Each row is a point. Each copy is the shape, with its points in the same order, turned, moved and blurred by noise. Say if it was mirrored as well.

Shape:
[[-24  16]
 [-41 -25]
 [ 36  24]
 [ 67  38]
 [-29 -29]]
Copy 1 (5 x 2):
[[-12 -41]
 [ 36 -55]
 [-17  16]
 [-32  51]
 [ 40 -46]]
Copy 1 is: only turned
Copy 2:
[[ 23  31]
 [-21  50]
 [ 34 -23]
 [ 46 -51]
 [-19  45]]
Copy 2 is: only turned

Shape:
[[  5  64 -11   6]
 [-15  44 -60 -23]
 [ -2 -23  32 -61]
 [ 75  25 -20 -19]
 [-69  43 -26 -41]
 [ 10   7  29  15]
 [ 12  16  15  26]
 [ 35  47  15  -1]
 [-30   3  61  18]
 [ 19 -62 -13  -4]]
Copy 1:
[[-14 -58 -22 -35]
 [-20 -65 -54  20]
 [ 75 -24  15  31]
 [ -1 -85  40  -5]
 [ 22 -34 -83  10]
 [ 19 -13  18 -30]
 [  0 -14  19 -36]
 [ 13 -58  15 -43]
 [ 44  26   0 -43]
 [ -2   2  46  41]]
Copy 1 is: mirrored
Copy 2 (10 x 4):
[[-31   5  17 -65]
 [-51 -13 -34 -73]
 [ 64   5 -40 -32]
 [-22  78 -24 -49]
 [-14 -66 -33 -76]
 [ 14  19  19 -11]
 [ -7  21  23 -11]
 [  1  34  17 -55]
 [ 41 -27  39  -3]
 [  9  21 -49  32]]
Copy 2 is: only turned

Shape (12 x 6):
[[  3  -1  -3  -2  -3  23]
 [ 33   7  17 -18   4 -12]
 [ 20  -4   2  67  18  37]
 [ 22  -7  11   0  12   7]
 [ 31 -18  -3 -14  13  17]
 [ 22 -17  -5  14 -41  -6]
 [ -9 -11  -8 -18 -18   4]
 [ 31  -5 -22 -18   5  26]
 [-16   1  14 -21   9  12]
 [ 31  95 -15  -6  13  -6]
 [-35 -20 -24 -11 -18 -12]
 [ -6 -18  -1 -13 -47   2]]
Copy 1, 12 rows:
[[-14  18  11   2   6  -2]
 [ 23   2   9  25  30   7]
 [-42  22 -18  25  16 -58]
 [  7  13  10  13  23 -14]
 [ 12  28  29  19  13 -11]
 [-14 -18  17  43 -14  -2]
 [ -1   2  20  -3 -11  14]
 [  4  44  22  28   5   2]
 [  1  10  11 -21  16   8]
 [  1  42 -65  34  39  54]
 [  4 -12  10 -17 -40   7]
 [-15 -19  35  14 -18  18]]
Copy 1 is: mirrored
Copy 2, 12 rows:
[[  4 -10  19  -6   7  10]
 [ 15  32   8  12   3 -11]
 [ 43 -37  51 -39  23 -14]
 [ 19   3  11   1  14 -13]
 [  8  -2  22  24  23 -18]
 [-14  -8  24  -9 -27 -34]
 [-22  -7  12   0  -5   6]
 [ -5   4  39  13  26 -10]
 [ -1  -2  -3   6  10  22]
 [ 20  83  53 -40  19  29]
 [-45  -7 -15 -16  -1   1]
 [-29  -8  11   6 -34  -2]]
Copy 2 is: only turned
Copy 3:
[[ -4  -1  18  18  -1   3]
 [ 29  30  -4  26  -9  21]
 [-10 -19  12   8  67  19]
 [  7  10  -2  28   7  20]
 [ 13  -5   6  42  -5  25]
 [  1   9  22 -11 -10  51]
 [-10   3   9   8 -33  11]
 [ 23 -17  22  36 -12  15]
 [-13  17  -2  28 -17 -11]
 [ 82  24  14 -12  12 -44]
 [-25 -10  -6 -13 -45   8]
 [-18  16  28  -3 -37  29]]
Copy 3 is: only turned

Shape:
[[ 33 -15  53   4  26 -18  41  23 -33]
 [  5  11  45  34 -33  26  30 -42  47]
 [  3 -36 -17  48 -55   3  -8  47   9]
 [-25 -32  35   1 -35 -20  25  56  -3]
 [ -5  53   3  -9  19 -26  13  16 -59]
 [-25 -28 -32 -18 -23  43 -53 -33  -9]
 [ 15 -32   2   6 -42   5  44 -15   4]
 [ 12  20 -17  21 -49  30 -31  -7 -51]
 [ 42  -3  26   5 -46  18 -41  -5 -43]
 [ 42 -22 -39   7 -50 -17 -18  -8  26]
 [ 31 -32  14  63 -50  30  24 -23  42]
 [ 26  46 -17   7 -13  24  46  53   1]]
Copy 1 (12 x 9):
[[  3   6 -21 -26   3  11 -69 -13  58]
 [ -7 -17  27  10  45  95   4  -2  35]
 [-41  25  46  33   4 -15  10  26  40]
 [ -4  55 -12  18 -13  16  -8  21  73]
 [ 29   1 -18 -56 -16 -21  -8 -56  33]
 [-81   8 -21 -25 -17  21  54  -5 -23]
 [-30  26   8  25   7  45 -24 -19  16]
 [-58 -24  27 -24 -26 -10  27 -41  27]
 [-56 -37  16 -24 -44  16  -5 -16  42]
 [-36   0  32  42 -35  19 -12   6 -32]
 [-45 -15  51  31  50  56 -12  10  21]
 [ 16 -20  -9  38  20 -31   1 -40  51]]
Copy 1 is: only turned
Copy 2 (12 x 9):
[[ -6  42 -33 -30  51 -27 -52 -32 -24]
 [ 12  39   7  -8  61  57  29  13  35]
 [  4  50 -22 -30 -30 -21   5  47  45]
 [  5  42 -36 -68 -23  -3  -6 -18  15]
 [-45  29  34  14   1 -26 -33 -46 -24]
 [-26   9 -32  40 -34  29  41  44 -23]
 [-28  17 -16 -46  33  14   8  35   8]
 [-64  62   1  28  -8 -11  26  20   8]
 [-45  57 -49  34  17 -19  26  -2  20]
 [-22 -12 -14   6   5 -16  14  55  51]
 [ 10  53 -17 -23  53  24  16  66  44]
 [  2  41  50 -38  20 -56  22   2   0]]
Copy 2 is: mirrored
Copy 3:
[[-14   9  39   5  64   1 -33  -9  36]
 [-69 -41 -25 -16  36 -19  30 -62   5]
 [-22 -56  23  36   5 -59 -45 -17 -40]
 [-18   0  14  28  62 -67 -38 -24 -17]
 [ 16  57 -18  15  19  24 -35  -4  -2]
 [-16  -3   4 -51 -28 -44  16  12 -70]
 [  2 -34  24   2  43 -27  25 -28 -13]
 [-24  15  12  10 -27  12  -3 -20 -62]
 [-61  16  41  23 -17   1   8   1 -36]
 [ -5 -50  10  44 -24 -42  24   0 -21]
 [-63 -85  24   7  15 -22  11 -58  -5]
 [ 17  15  12  20  -8 -22 -36 -70  25]]
Copy 3 is: mirrored
Copy 4, 12 rows:
[[ -9 -38  55  16 -13  36 -16  25 -36]
 [ 28   9   9  37 -51 -61   6  35 -17]
 [  1   9  31 -82 -24 -40 -18  11  -3]
 [  2   1  72 -30  29 -23  -9  13 -23]
 [-15  41  32  21  -2  67 -39   0   4]
 [-12  36 -58 -41  10  -7  35  43  15]
 [ 11   9  20 -17 -32 -19  28   6 -51]
 [-27  64  -7 -40 -40  17 -12  50   2]
 [-35  31  -6 -29 -29   6 -25  74 -37]
 [ -3  16 -36 -54 -30 -31 -21  -9 -45]
 [ 26  -9  10 -23 -77 -65  12  31 -24]
 [-48  22  48   4 -46  -7 -20 -33   9]]
Copy 4 is: only turned
